Each row is a point. The window is the flat piece filled in between its corners: a triangle in 3 columns, a solid with four corners in 4, and so on. A path goes straight from each point to the next, and from the last back to the first. List the points from which the path goes on through the window.

Window, 4 rows:
2.20, 1.77, -0.32, 3.16
-1.50, 1.58, -0.35, -2.80
-1.89, 0.80, 1.11, -0.55
0.05, -1.76, -0.09, 2.25
Path:
(1): -2.24, -0.53, -0.26, 1.07
(2): -3.91, -0.16, -1.48, -1.27
(3): -0.64, 0.26, 0.67, -2.07
(4): 2.97, 1.08, 1.18, 2.01
(5): 0.21, 2.02, -1.92, 3.25
(6): -2.28, 1.54, -1.02, -0.66
(7): -0.14, 0.16, 1.25, -1.69
(8): 0.22, -1.16, 1.60, -1.00
Through the window after points: 4, 6

Window:
1.44, 0.94, -1.84, 0.47
-2.30, -2.76, 2.92, -0.61
-2.31, -0.25, -3.13, -1.98
0.14, 2.11, -0.57, -1.97
Path:
(1): -0.30, 1.31, -1.42, 0.56
(2): 1.95, -0.84, -2.70, -1.68
(3): 0.66, -0.83, -2.55, -1.83
(4): -2.46, 1.42, -1.71, 0.08
(5): -0.22, 2.41, 1.44, 1.04
(6): 2.82, -0.66, -0.50, -1.80
(7): 1.21, -0.77, 0.97, -1.98
(8): -0.94, 1.29, 0.80, -0.06
Through the window after points: 1, 3

Window (6 x 6):
0.21, -4.85, 1.18, 1.70, -0.14, -1.00
0.12, -4.53, 0.94, -0.94, 1.43, -2.25
-1.57, 2.62, 0.27, 0.81, -0.30, 0.09
-1.01, 1.28, 1.09, -1.27, -2.52, 2.30
2.74, -1.14, 1.33, -0.74, -1.41, 0.20
-2.00, -0.77, -2.38, 1.97, 2.09, 0.48
Path:
(1): -0.45, -0.20, 1.00, 0.84, 0.88, 0.99
(2): 0.49, -0.77, 3.55, 0.37, 1.97, 0.64
(3): -0.54, -2.28, -0.98, -0.68, -2.24, -2.44
(4): 0.54, -1.04, -1.26, -0.41, -3.09, -0.40
(5): 1.55, -2.09, 2.83, 0.08, 0.66, 0.52
(6): 0.39, -0.15, 1.52, -1.03, -0.73, 1.72
(7): -0.37, 0.80, -0.52, -0.16, -4.83, -0.27
(8): -0.91, 0.42, -0.04, 0.26, -1.58, -1.84
Through the window after points: 4, 6, 8

Window:
1.60, 1.43, 1.47, 4.75, 3.59, 1.80
-0.09, 0.43, -0.59, -1.24, 1.59, 0.12
-3.88, 2.71, -0.65, -1.21, 1.72, -0.49
0.45, 3.73, -1.51, -0.18, 0.30, -2.00
0.30, -0.62, -1.87, -0.23, -3.20, 1.13
-2.32, 0.12, 1.44, -2.16, -1.44, 0.67
Path:
(1): 0.57, 2.83, -1.25, -0.65, 0.45, 1.00
(2): 0.02, 1.18, -1.15, -1.62, -0.16, 1.95
(3): -0.41, -0.86, -0.33, 0.62, 0.38, -2.14
(4): -0.44, -0.98, -2.36, 1.46, -0.83, -1.99
(5): 0.68, 2.10, -0.24, -0.51, -0.72, 3.28
(6): -1.15, 3.24, -0.91, -1.31, 1.40, 0.33
(7): -2.37, 2.00, -0.58, -0.17, 0.40, -1.74
(8): -0.53, 1.06, -1.57, 0.98, 1.10, -1.79
Through the window after points: 2, 6

Window, 8 rows:
1.41, -1.68, 4.16, -0.05, -1.37, 0.84, -0.34, 0.30
-2.42, 1.33, -0.36, -1.40, -0.49, 0.17, -2.97, -0.61
-0.80, 5.47, 2.31, 1.75, -1.16, -0.57, -0.38, 0.84
-0.50, 3.83, -1.22, -1.80, -2.18, -1.77, -0.48, -0.51
-0.40, -0.30, -0.27, 2.48, -0.36, -0.41, -0.87, 0.93
1.10, -2.05, -2.99, -0.46, 1.37, 4.48, -1.75, -1.28
-1.39, -1.28, 1.74, -1.21, 0.84, 0.98, 0.41, 0.41
-1.25, 0.89, -3.51, -0.18, 3.69, -0.21, -4.40, 3.20
Path:
(1): 0.20, -0.57, -0.38, -0.37, 1.52, -0.01, -1.91, 0.11
(2): -0.43, 1.92, -0.46, 1.00, 0.70, -1.80, -0.85, -0.98
(3): -1.29, -0.32, 1.89, 1.23, -2.59, 3.14, -1.82, 3.40
(4): -2.10, -1.19, -1.50, 1.32, -0.67, 1.54, -3.41, 3.40
(5): 0.14, 0.06, -0.51, 0.22, 2.27, 0.32, -1.53, 0.33
(6): 2.21, -0.88, -1.61, -0.49, 2.71, 1.16, -1.18, -2.79
(7): -0.48, -1.16, -1.00, -0.51, 0.10, 3.15, -1.35, 0.27
(8): -0.95, -0.24, -0.10, -0.14, -1.99, 1.35, -0.03, 1.95
(9): 1.19, 1.48, 2.59, 2.51, 2.13, -1.81, -2.55, -0.98
(10): 0.05, 0.33, 0.10, -0.99, 0.69, -0.10, -0.64, -1.48
(11): -0.80, 0.07, -0.40, 0.73, -1.55, 3.88, -2.26, 3.03
(12): -0.82, -0.01, -0.77, 0.57, -0.04, 1.55, -0.93, 1.74
(13): -0.52, -0.33, 0.27, 0.64, 1.20, 0.19, -1.97, 0.09
(14): 0.15, -0.21, -1.29, -0.89, 1.69, -0.08, -1.08, -0.83
(15): -0.94, 0.47, -1.95, -0.80, -1.37, 1.58, -2.38, 1.35
(16): -1.19, 0.06, -2.31, -0.27, -1.88, 2.47, -1.19, 1.95
Through the window after points: 2, 6, 8, 10

Window, 8 rows:
1.78, -1.37, 1.83, 1.73, 5.84, 0.58, 0.54, 0.52
-2.32, -0.42, -0.91, -0.24, -1.28, -1.60, 1.77, -0.51
0.73, -0.83, -0.84, -3.15, 0.37, -1.18, 0.19, -0.60
-0.15, 0.60, -0.28, -1.04, -2.50, 0.80, -1.75, -2.06
0.96, 1.82, -0.87, -0.42, 0.28, 0.62, -0.25, 1.61
-4.35, -0.46, -3.15, 2.90, 1.59, 1.65, -2.46, 0.45
3.11, -1.46, 0.71, 0.58, -0.44, -2.42, 0.71, 3.18
-0.84, 2.30, -0.70, -2.84, 0.29, -2.01, -1.91, -4.39
Path:
(1): 0.23, -0.62, -2.70, -1.32, -1.04, -0.71, -0.11, -1.41
(2): 1.97, -0.17, -2.76, 0.00, -2.92, 1.92, -0.23, -1.87
(3): -2.52, 0.98, 2.02, -1.63, -0.42, -1.22, -2.19, -1.14
(4): -1.30, -1.08, 0.50, -1.47, 0.16, -1.07, -0.35, 3.10
(5): 0.38, -0.72, -1.22, 1.40, 1.04, 0.03, 0.95, -0.82
(6): 0.35, 1.51, -2.66, -0.81, -0.82, -0.40, -0.38, -1.06
(7): -1.45, 0.60, 0.71, -1.31, -1.49, -0.23, -1.79, -0.65
(8): -0.90, 1.55, 1.27, -1.23, -1.57, -2.08, -1.13, 0.78
Through the window after points: 2

Window, 9 rows:
-0.42, 1.40, -0.35, 1.83, -1.29, 1.21, 3.55, 1.18, 2.53
1.43, -2.28, -2.68, -0.18, 0.35, -1.18, -1.45, -1.10, -2.61
-0.01, -0.32, 0.40, 1.91, 1.29, 4.15, 0.13, 1.54, 1.91
1.79, 0.15, 0.61, -1.96, 1.18, 0.70, 1.06, -1.13, -3.61
-2.18, -0.82, 2.02, -2.24, 1.33, -0.89, 2.05, -1.02, 0.40
1.66, -4.78, 0.95, -2.01, 0.83, -0.39, 0.37, 2.86, 0.74
-2.18, 1.80, -4.85, -0.76, -0.46, -0.70, 2.02, -0.19, -1.93
2.67, 0.01, 1.62, 1.79, 1.27, -0.49, 0.32, 4.60, 1.34
-3.48, -1.13, 0.91, -2.04, -2.01, 1.39, -0.14, -0.13, 1.33
Path:
(1): 0.98, 0.04, -1.91, -0.97, -0.36, 1.51, 0.65, 0.62, 2.11
(2): -1.64, -0.49, 0.30, 2.58, -0.44, -1.19, 2.21, 2.10, 0.04
(3): -1.16, -1.51, -0.85, 1.14, -0.80, -0.35, 1.74, 1.67, -1.53
(4): 0.93, 1.04, -1.37, -0.99, 1.09, 1.69, 0.21, -0.15, 4.15
(5): 3.09, 1.42, -2.20, -1.42, 0.85, -0.39, -0.90, 0.12, 1.39
(6): 0.84, -0.96, 0.23, 1.06, 1.14, 0.29, 1.72, 1.81, -1.80
(7): -0.18, -2.97, 1.80, 0.90, 0.22, 1.22, -0.19, 1.15, -1.04
(8): 0.88, 0.01, 1.08, -2.17, 0.74, -0.38, 0.80, 0.41, 1.50
(9): 2.41, -0.74, -1.83, -1.93, 0.25, 0.17, 2.37, 0.64, 1.51
(10): -2.88, -0.66, 1.29, 2.80, -0.64, 0.82, -0.50, 1.92, -2.22
(11): -2.84, -2.92, 0.57, 1.75, -0.79, 0.77, -0.33, 2.07, -1.27
(12): -0.04, -0.88, 0.34, -1.20, 0.16, 0.92, 1.02, 1.10, 2.72
Through the window after points: none

Window, 11 rows:
-0.06, 2.16, -3.05, -0.07, -0.31, 0.18, -0.13, -1.27, 1.88, 1.77, -1.16
0.13, 1.47, 3.54, 1.15, -0.36, -0.16, 0.20, -0.36, 1.34, -4.44, -0.68
1.72, -0.40, 2.70, 2.94, 1.21, 0.17, 1.22, -3.90, 0.54, -3.94, 0.34
2.55, 1.65, -2.14, -2.36, 0.29, -2.98, -0.15, -0.05, 0.92, 1.70, -0.04
-0.41, -2.41, 2.42, 1.07, 1.33, -0.13, 2.12, -0.10, 2.27, -3.23, 0.18
1.02, -1.16, 1.84, 3.14, 1.83, -0.60, 1.24, 0.36, -0.79, -4.08, -2.87
2.09, 0.43, -1.94, 0.50, 4.18, 2.92, -1.29, 2.78, -2.87, -2.03, 1.25
0.94, 0.62, -0.89, -0.31, 0.16, -0.67, -3.01, 0.66, -0.86, 4.11, 0.20
1.74, -1.90, 0.46, 1.35, -1.58, 0.70, 0.26, -0.29, -0.26, -3.93, -0.29
-0.66, 0.30, -2.64, -2.21, 0.91, -2.18, -3.52, -1.10, 0.11, 0.92, -0.68
-1.51, 2.08, -2.08, -0.47, -1.04, -2.57, -0.01, -1.36, -1.70, 2.04, 1.25
Path:
(1): 1.49, -0.06, 2.68, -2.33, 1.08, 1.37, 1.62, -1.47, -1.04, -1.62, -0.39
(2): 1.10, 0.38, -1.63, -1.30, 2.46, 1.35, -0.36, -1.26, -2.43, 0.33, -0.62
(3): 0.78, 0.81, -0.71, 2.25, 0.44, -0.29, -1.11, 2.47, 1.42, -1.67, 0.91
(4): 0.81, 0.24, -0.27, 2.59, 0.69, -3.29, -0.60, 0.94, 1.50, -3.60, 1.13
(5): 0.77, -0.38, 0.91, 1.03, 1.33, 1.73, 1.36, -1.30, -1.17, -0.95, -3.67
(6): 0.92, -0.33, -1.33, -0.90, 1.18, 0.09, -0.39, -1.22, -1.01, 0.29, -1.17
(7): 0.90, 0.84, -1.20, 1.08, 0.25, -3.06, -1.00, 1.03, 0.42, -0.60, 0.91
(8): -0.94, 1.00, -0.74, 3.79, 0.88, -2.29, -1.82, -0.85, 0.94, -0.49, 2.34
(9): 2.75, -0.54, 1.26, -1.43, 0.43, 1.34, 0.11, -1.16, -1.07, -0.05, -1.70
(10): -0.47, -0.22, -0.67, -1.23, 0.80, 0.48, -0.54, -2.69, -1.80, -0.11, -1.87
(11): 1.37, 1.45, -1.26, 0.85, 0.59, -2.21, -0.82, 1.82, 0.76, -0.12, 1.32
(12): 2.06, 0.36, -0.51, 4.83, 0.71, -0.45, -1.28, 1.78, 1.84, -1.90, 0.41
(13): -0.50, -0.28, 1.27, -0.63, -0.06, -1.30, 1.33, -1.95, -0.62, -1.78, -1.59
(14): -0.18, 0.61, 0.95, -0.87, 1.45, 1.24, 0.84, -2.21, -1.09, -1.04, -2.60
(15): 0.91, 0.47, -1.13, 2.29, 1.04, -3.10, -1.83, 0.90, 2.14, -0.68, 1.79
(16): -0.95, 1.99, -0.19, 3.13, -1.01, -2.43, -2.18, 0.50, 1.76, -1.88, -0.17
Through the window after points: 2, 4, 8, 10, 16

Window, 11 rows:
-5.01, -2.08, 0.24, -2.06, -3.48, 2.33, -1.01, 1.78, -2.11, -0.89, -0.77
2.79, 0.40, -0.79, 3.36, -0.86, -2.89, -1.16, 1.22, -0.61, -2.19, -1.70
0.46, -4.41, 1.19, -0.35, -2.42, -0.19, -2.69, -1.14, 0.05, -2.26, -0.43
2.20, -3.02, -1.38, 0.34, 1.05, -1.19, -1.87, -0.17, -1.48, -0.13, -0.73
-0.77, 2.19, 3.45, -0.63, 0.78, 2.62, -1.22, 1.07, -1.44, -0.49, 0.51
-4.85, -2.78, 3.07, -1.43, -0.77, 1.12, -1.79, 0.51, 0.90, 1.29, -3.32
4.10, 2.57, 0.30, 0.73, -1.90, -2.65, -2.28, -1.62, -2.27, 0.88, 1.33
1.28, -0.28, 0.21, 0.40, -0.27, -3.19, 0.57, 0.61, -0.32, -1.33, 1.61
-3.59, 0.04, 0.21, -1.43, -0.94, 2.63, -1.85, -1.33, 1.32, -0.34, -0.82
0.43, 0.53, 1.98, -1.51, -1.25, 3.25, 0.48, 2.04, 0.99, 1.44, -0.30
2.12, 0.29, 1.39, 3.49, 0.23, -0.15, 1.72, -0.99, -1.22, 0.51, -0.24
Path:
(1): -2.22, -1.19, 0.05, 2.21, -1.67, 1.30, -3.78, -0.04, -0.30, 2.09, 1.41
(2): -0.67, -0.22, 2.11, -3.11, 0.02, 0.31, 0.26, 0.66, 0.19, -2.15, -2.46
(3): -0.45, 0.39, 1.47, -3.48, -1.28, 0.35, 1.38, -0.62, -1.48, -1.30, -2.58
(4): -0.88, -1.29, 0.66, 0.46, -1.13, 1.32, -2.56, 0.50, -0.37, 1.04, 1.09
(5): 0.21, -0.06, 1.44, 1.81, -0.53, 1.67, -1.44, 1.75, 0.07, 0.38, 1.25
(6): 0.88, 0.63, 1.07, -1.84, -1.30, -0.16, 0.30, 0.02, -0.65, 0.00, -0.90
(7): 1.68, 1.71, 1.79, -0.73, -1.87, -0.35, 0.57, -0.06, -2.43, -0.94, -1.26
(8): -0.16, 0.01, 0.93, 1.19, -0.66, -0.38, -2.61, 0.13, 0.16, 0.24, 1.12
(9): 0.10, -0.37, 0.67, 1.69, -0.49, -0.71, -1.53, -0.06, -0.74, 0.50, 0.69
(10): 2.02, -0.45, 1.38, 0.05, -0.52, -0.25, 0.38, -0.86, -1.53, -2.07, -2.03
(11): 0.39, -2.71, 1.01, -1.01, -1.91, -0.23, -1.70, -0.96, -0.36, -2.69, -1.10
(12): -0.15, -4.59, 1.38, 2.39, -1.97, 0.51, -3.45, 0.12, 0.41, 1.79, 1.69
Through the window after points: 5, 11

Window, 12 rows:
-0.63, 0.45, -1.56, -1.33, -1.04, -0.42, 0.00, 1.56, 0.38, 1.63, 1.04, -3.68
4.24, -2.80, 1.36, 1.02, -3.22, -1.90, -1.14, -1.65, 0.52, -1.20, 2.59, -0.82
-0.07, 0.60, -2.02, -0.11, -2.44, 0.07, 3.08, 2.31, -0.08, 2.77, 0.31, -0.60
-1.32, 2.01, -1.02, -1.70, -2.27, -2.47, -2.25, -2.36, 0.72, -0.26, -0.54, 1.52
2.62, 3.08, 0.35, 0.26, 0.62, -2.32, -2.90, -1.31, -2.25, 1.72, 3.98, 1.79
-2.14, 2.19, -0.11, -0.18, 0.45, 0.07, -1.49, -1.54, 2.15, -2.24, -1.97, -0.85
1.79, 0.91, -3.44, 0.51, 2.04, 1.08, -5.42, 1.35, -1.14, -1.37, 1.18, 1.98
-2.29, -0.38, -0.62, 0.52, 2.51, -2.43, -1.03, 2.60, -1.44, 0.52, -0.33, 0.25
-1.97, 3.04, 1.72, -3.59, 1.13, -1.27, -0.73, -0.99, -2.43, 1.78, 1.59, 3.15
1.41, 1.21, -0.12, -0.04, -0.72, 1.12, -0.87, -1.75, -2.40, -1.82, -2.07, -4.78
1.47, 0.42, -1.70, 0.09, 1.25, 1.75, -1.81, -3.28, 0.23, 0.96, -3.20, -0.91
-1.30, 0.74, -1.28, 0.84, -0.98, 2.01, -2.84, 0.80, -0.30, 1.67, -1.13, 0.82
Path:
(1): 1.53, 2.08, 1.83, -0.47, -0.28, -0.98, 0.01, 0.58, -0.22, 0.53, -2.44, -0.22
(2): -1.54, -0.14, -2.03, -0.43, -0.35, -0.13, -1.32, -1.41, -0.74, 1.05, 1.07, -0.83
(3): -2.13, 0.32, -2.33, 0.45, -1.16, 0.11, 0.13, -1.81, -2.60, 0.35, 1.58, -1.92
(4): 2.71, 1.46, 0.40, -1.24, 0.06, -1.22, -1.54, 0.77, 0.72, -0.08, -0.35, 0.05
(5): 1.37, 0.29, 0.68, -0.25, -1.01, -1.65, -1.89, -0.52, 1.17, -0.99, 0.12, 0.43
(6): 0.67, -1.05, -0.93, 0.46, -1.91, 0.02, -0.38, -2.03, -1.60, 0.42, 2.09, -1.68
(7): -4.47, 0.77, -1.41, 0.26, -0.84, -0.06, 0.73, -0.67, -2.31, -2.15, 2.72, 0.24
(8): 2.24, 0.90, 0.70, -1.00, 0.48, -1.43, -2.06, 0.47, 0.94, 2.94, -3.37, -1.76
(9): 1.70, 1.27, 3.07, -2.49, 0.90, -0.63, -1.37, 1.47, -0.23, 1.83, -1.72, 0.37
(10): -1.43, 1.22, -2.45, 1.06, -1.60, -0.64, -0.34, -2.98, -0.83, -0.89, 0.83, -2.32
(11): -1.74, 2.33, -1.05, -0.96, -0.04, -0.96, -1.42, -2.61, -2.40, 0.62, 2.52, -0.33
(12): 1.84, 0.61, -0.32, -0.34, -0.21, 0.00, -1.46, 0.11, 0.97, 1.14, -2.19, 1.16
(13): 1.07, 1.38, 0.68, -0.43, 1.61, 0.52, -2.59, 1.69, -1.10, 0.83, -1.36, 0.30
(14): -0.72, 1.03, -2.92, -0.42, -2.83, -2.49, 0.29, -3.53, -0.40, -0.09, 3.78, -0.54
(15): -1.33, -1.44, -1.70, -0.86, -0.05, 1.48, -0.57, -0.48, -0.89, 0.00, 1.82, -0.73
(16): 1.00, 2.77, -0.53, -0.27, -1.55, -1.35, 0.86, 0.73, 0.03, 2.51, -1.46, 0.42
Through the window after points: 5, 11, 13, 15

Window, 12 rows:
-1.43, 4.26, -1.13, -1.72, 1.59, -1.18, 0.07, -0.38, -2.61, 0.13, -0.42, 0.39
0.49, 0.15, -0.01, 0.72, 1.79, -1.72, 3.33, -1.83, 2.68, 1.42, -2.05, 0.76
1.83, 2.94, 1.17, 2.72, -0.19, 0.80, -2.52, 0.38, -0.70, -2.61, 0.50, 1.47
-0.18, -2.11, -0.52, 1.96, -3.37, 3.99, -0.81, 0.96, 0.47, -0.43, -1.87, 2.30
2.44, -0.74, -0.11, -2.19, -1.84, -1.51, 0.70, -2.71, -0.59, 1.34, 0.40, 0.85
-0.65, -1.70, -0.22, 2.24, -0.38, 0.52, 0.11, -2.05, -0.32, -1.87, -5.73, -0.14
-1.20, -1.89, -0.80, -4.63, -2.04, -1.01, -0.48, 1.99, 3.17, -2.02, -1.25, 1.55
2.37, -3.47, 0.73, -0.48, -1.64, -1.24, 2.40, 2.04, -1.05, 1.64, -0.29, 3.34
-2.67, -1.43, 3.18, -0.30, 1.02, -2.45, -0.43, -0.86, 3.74, 1.66, -1.88, 1.52
2.37, -0.28, 0.62, -0.62, 1.75, 0.61, -1.47, -0.95, -2.75, 0.81, 1.33, 4.15
1.18, -1.28, -0.35, -3.47, 0.92, 1.11, -1.11, -0.82, -1.48, 0.93, -0.23, -1.56
-3.53, -2.53, -1.08, 1.36, -1.27, 1.07, 0.27, 0.00, 2.33, -1.22, 0.56, 0.25
Path:
(1): -1.30, -1.51, 3.14, -0.78, -2.93, 2.54, 2.50, -0.20, 1.15, -1.94, -3.22, -1.14
(2): 0.32, -0.82, -3.35, 1.91, -0.25, 0.28, -2.78, 0.25, -0.01, 1.04, 1.26, 3.68
(3): 0.77, -0.74, -2.14, 0.54, -0.65, 0.59, -1.64, 0.35, 0.17, -0.13, -1.18, 0.18
(4): -0.39, -0.66, 1.54, -1.07, -0.47, 0.67, -0.40, -0.59, -0.41, -0.94, -0.37, 1.23
(5): -0.12, -0.71, 2.47, -0.07, 0.15, 1.53, 2.89, -2.67, 0.42, -0.56, -1.81, 1.40
(6): 0.44, -1.43, -1.81, 0.89, -1.78, -0.11, -1.75, 0.26, 0.00, -0.08, -2.25, 0.75
(7): 1.34, -1.98, -2.97, 1.40, 0.26, 0.06, -0.05, 0.08, -0.53, 2.39, -0.57, 0.85
(8): -0.79, -1.44, 1.50, -2.73, -0.90, -0.79, 1.05, -2.04, 0.77, -0.22, -1.87, 0.49
(9): -0.42, 0.52, 3.77, -0.42, -2.28, 1.30, 2.08, -0.57, 0.60, -2.37, -1.28, 0.24
(10): 0.89, -1.42, -2.03, 0.96, 1.06, -0.24, -1.34, -1.26, -0.36, 2.11, -0.63, 1.44
(11): -0.20, -1.73, -0.82, 1.93, -1.03, -0.76, -2.12, 1.90, 1.80, -0.03, 0.06, 1.87
(12): -2.21, -1.32, 0.63, -4.35, -1.21, 1.58, 2.46, -1.90, 1.03, -1.37, -1.83, 0.54
(13): -1.03, 1.14, 1.42, -0.06, 1.10, 0.93, 3.11, -1.61, 0.97, -2.16, 0.05, 2.26
(14): -0.25, -0.97, -0.98, 0.81, -1.00, -0.41, -1.93, 0.37, -0.65, 0.16, -1.78, 0.18
(15): -1.32, -1.91, -2.03, 2.95, 1.33, -0.67, -2.83, 0.05, -0.33, 0.08, -1.17, 1.96
(16): 0.03, 0.29, 1.47, -1.60, -0.66, 0.49, 0.67, -0.43, 0.51, -0.09, -0.07, 1.50
Through the window after points: 1, 5, 11, 13, 15

Window (14 x 14):
-2.28, -0.11, 0.59, -1.70, -2.94, -3.08, 1.07, -0.18, 1.14, 1.46, -1.09, 2.14, -0.66, -2.21
-0.45, -0.95, -2.46, -0.43, -0.19, -1.92, 0.04, -1.07, -2.11, 0.14, -1.08, 1.10, 1.06, -1.77
1.14, 1.03, -0.94, 0.65, -0.92, -3.99, 1.80, -2.82, -0.34, -3.31, 0.17, -1.15, -2.39, 0.34
-0.50, -0.63, 0.59, 0.59, -0.01, -0.34, -1.12, 0.73, 2.06, -3.42, 1.35, -0.64, 2.63, -2.77
0.58, 1.05, -1.56, -1.59, -4.08, -0.84, 0.90, -0.17, 2.05, 4.13, -0.75, -0.14, -3.28, -1.22
-1.49, -2.87, 1.34, 1.58, -1.43, 0.83, -1.84, -0.74, -2.38, -0.50, -0.51, 3.68, -0.82, -0.01
0.13, 1.17, -0.50, -0.41, -1.43, -0.49, -0.74, -0.57, -1.88, -2.83, 1.14, 2.93, -1.40, 2.88
1.88, 1.82, -1.00, 1.49, 1.55, -0.17, -1.10, -3.01, -0.08, 0.02, 0.70, 2.81, 0.26, -3.05
0.37, -2.81, 1.52, 0.87, 0.76, -1.60, -1.91, 0.33, 2.00, 2.24, 0.32, 2.28, -1.60, 0.33
2.95, -1.48, 2.15, -0.22, 1.22, 0.60, 2.84, -0.40, -1.52, -0.31, -2.72, 1.04, -0.06, -2.58
1.29, -0.94, 2.33, -0.04, 0.06, -1.64, -1.62, 2.58, -1.73, -0.44, -0.05, -2.33, 0.73, -3.04
1.34, -0.41, 0.71, 2.27, -3.03, 0.40, 1.68, 0.71, -1.62, 0.74, -1.38, 2.89, 2.48, -0.87
-0.78, 3.84, -0.57, 1.74, -0.18, -2.03, 1.30, -3.04, 1.38, -1.97, 0.61, -2.31, 0.70, 1.73
1.72, -0.01, 1.48, -0.10, -1.68, -1.00, 0.68, -4.71, 3.27, 3.15, 1.08, 1.16, -0.09, 1.01
Path:
(1): 1.17, 0.23, -0.02, -0.10, -1.80, -1.85, -1.41, -1.69, 1.01, -1.02, -2.12, 1.87, 0.78, 0.66
(2): -1.25, 0.70, 0.20, 1.14, -0.80, 0.23, 2.67, -0.67, -1.50, 0.93, 2.65, -0.72, -1.44, -2.08
(3): 0.74, -0.28, 0.89, -0.13, 1.39, -2.33, 1.98, 2.54, -2.65, 0.37, 3.50, 0.17, -2.35, 0.60
(4): 0.35, -0.23, 0.62, 0.84, -2.40, 0.31, -3.40, -2.44, 1.42, -1.23, -3.31, 0.54, 2.35, -3.08
(5): 0.87, -0.09, 0.29, 0.55, -1.16, -1.32, -1.04, -1.80, 0.31, -0.43, -0.65, 1.13, -0.20, -0.54
(6): -0.52, 1.40, -0.22, 0.57, -0.69, 0.18, 2.56, 0.95, -1.18, 0.03, 1.58, 2.85, 0.81, -0.51
(7): 0.01, -0.19, -0.43, 0.33, -1.21, -0.46, 1.34, -1.11, -1.89, 1.60, 2.02, 1.00, -1.84, -1.25
(8): 0.37, 0.86, -0.55, -0.57, -2.23, -1.35, -0.24, -1.10, 2.79, -0.23, -1.89, 1.27, -0.08, 0.30
Through the window after points: 3, 5
